Every row gives one point. Examples show where two turns around zero, p and q, send a point. Where does a point land after both, in the order given? Backwards means that the second turn is done in reverse. Each puzzle has new turns, and all numbers are rounded.

Turn p:
[ 10 -34] => [-34 -10]
[-17  33] => [33 17]
[  2 -10] => [-10  -2]
[12 54] => [ 54 -12]
[ -7 -43] => [-43   7]
Turn q:
[-23 -22] => [ -4 -32]
[7 7] => [ 1 10]
[-37 -21] => [-16 -40]
[12 52] => [-23  48]
[ 41 -16] => [42 13]
Where do these land?
q, then p backwards: [54 -1] => [-33  43]
q, then p: [ 9 28] => [27 11]
q, then p: [-25 -14] => [-27  11]
q, then p: [-37 -14] => [-34  20]

Turn p:
[-12 -40   5 -26] => [42 25  2 -6]
[30  4 17 13] => [-27  11  22  -7]
[-51  12 -51  54] => [ 12 -67  -6  60]
[ 18   1  -8 -21] => [ -7  23 -15  -1]
[ 15  24  37 -20] => [-21   7  -3 -45]
Turn q:
[ 52 -21 -12  31] => [-34  21 -24 -45]
[-23  15  29 -31] => [ 35 -30  13  14]
[-18 -17 -17 -37] => [-6 -9 45 10]
[ 12  40 -38  28] => [  9  60 -16   6]
[-23 -17  38   9] => [ -4 -42 -18  16]
Where do these land?
p, then q: [-32  10 -13   1] => [-32   6   6 -15]
q, then p: [-5  9 -7 40] => [-10 -24 -18  28]
p, then q: [-16 -16  13   3] => [  3 -10  -2 -24]
q, then p: [44 41 38 15] => [-22  49 -43  24]
p, then q: [  7 -44 -31 -59] => [ 32  69 -13 -23]

Turn p:
[ -2  -6  24  12  12  13 -12  -8] => [-2 -6 29 -9  5  0 -9 15]
[-14  15   5   0   5 -13  97  -8] => [  3 -68 -32  15  24 -33 -10 -49]
[ 15  -4  -1   7   8 -19 -15  34] => [-6 35 11 24  4 -6 -1 -8]
[-43   0 -15 -20  -1  -3 -20 -12] => [  4  11 -18 -39  21  14  19   8]
[-16 -25   7  13 -30   1 -16  27] => [32 18 22  8  2 -1 33  3]
[18 19  4 18 -5 32 -1  4] => [-13 -20  13  24 -13  16   3  18]
[  0   1 -13 -20  11  22   2 -10] => [  3  -8 -16  -6   3  23 -16   9]
[ 15   7  -4  19   6 -12 -11 -16] => [-20   6   1  -1 -14 -19  -5  14]
[  6   8   8 -21  -6 -21 -16  -8] => [-11  17   1 -21 -15   4  -1 -18]
[ 20 -14 -14  -9   0   0  -7  -4] => [  9  14 -10   3 -17   3 -15   6]
Turn q:
[ 30  15  20   1   4 -16 -21 -20] => [-12  -8  25  24   4   3 -24  25]
[  3   0 -20 -29   9 -16  12  19] => [ 11  18  -4 -20  17  -1  19  23]
[  9  -6  10   2  37  -7  -1 -19] => [-31   9 -10  19  -2  13  -3  18]
[ 18  31 -10  36  -8   6 -13 -26] => [ 16  -9  21  45  -5  21 -11 -13]
[ -9 -36  -7  -2 -12  17  -7  21] => [  5 -27 -22 -25 -13 -12  14  -5]
[  8  21  20  38  14 -16 -22  -7] => [ -1   6   5  46 -17  -9 -26   7]
[ -4  -6   1 -14 -10  12  38  19] => [ -3   6  -6 -21  26 -16  21 -21]
[-30   2  -6 -11 -22  33  -9  12] => [ 11  -6  11 -30 -26  -4  14 -27]
[-24 -22  -8 -21 -12 -12  23   2] => [  4  10 -22 -39  15   4  -4  -7]
Where do these land?
q, then p backwards: [ 11  -1 -57  -5  14 -17  -4   4] => [-22 -18 -32  -5 -21  35 -16  13]
q, then p: [ 11  14   7   6  -4   7 -39  -3] => [ 18   5  32   6 -14  -8  17  -5]
q, then p: [ -4   3   8   1  27   4   7 -15] => [ -7 -15  -3  -3  16   4  21   9]
q, then p: [-20 -39  36 -23 -28  14   5  -5] => [ 23  25 -18 -54   7  14  -5 -10]
p, then q: [30  8  5  6  7 -3 -6 18] => [  8   0   5  14 -18  -7 -20 -19]
q, then p: [ -6 -14 -36  40  17 -12   7 -17] => [ -1 -11 -24  31 -13   2   4  46]
q, then p backwards: [ -3   3  16 -12 -23  20  19  -9] => [-14  11  32 -11   8 -15   7   0]
q, then p: [ -9  21 -13  11  18   1   3  25] => [-21 -16  -9  19 -14 -15   9 -13]
p, then q: [ -9   5  35 -25 -27 -14   8   1] => [-31 -11  14 -14  21  25 -18 -11]
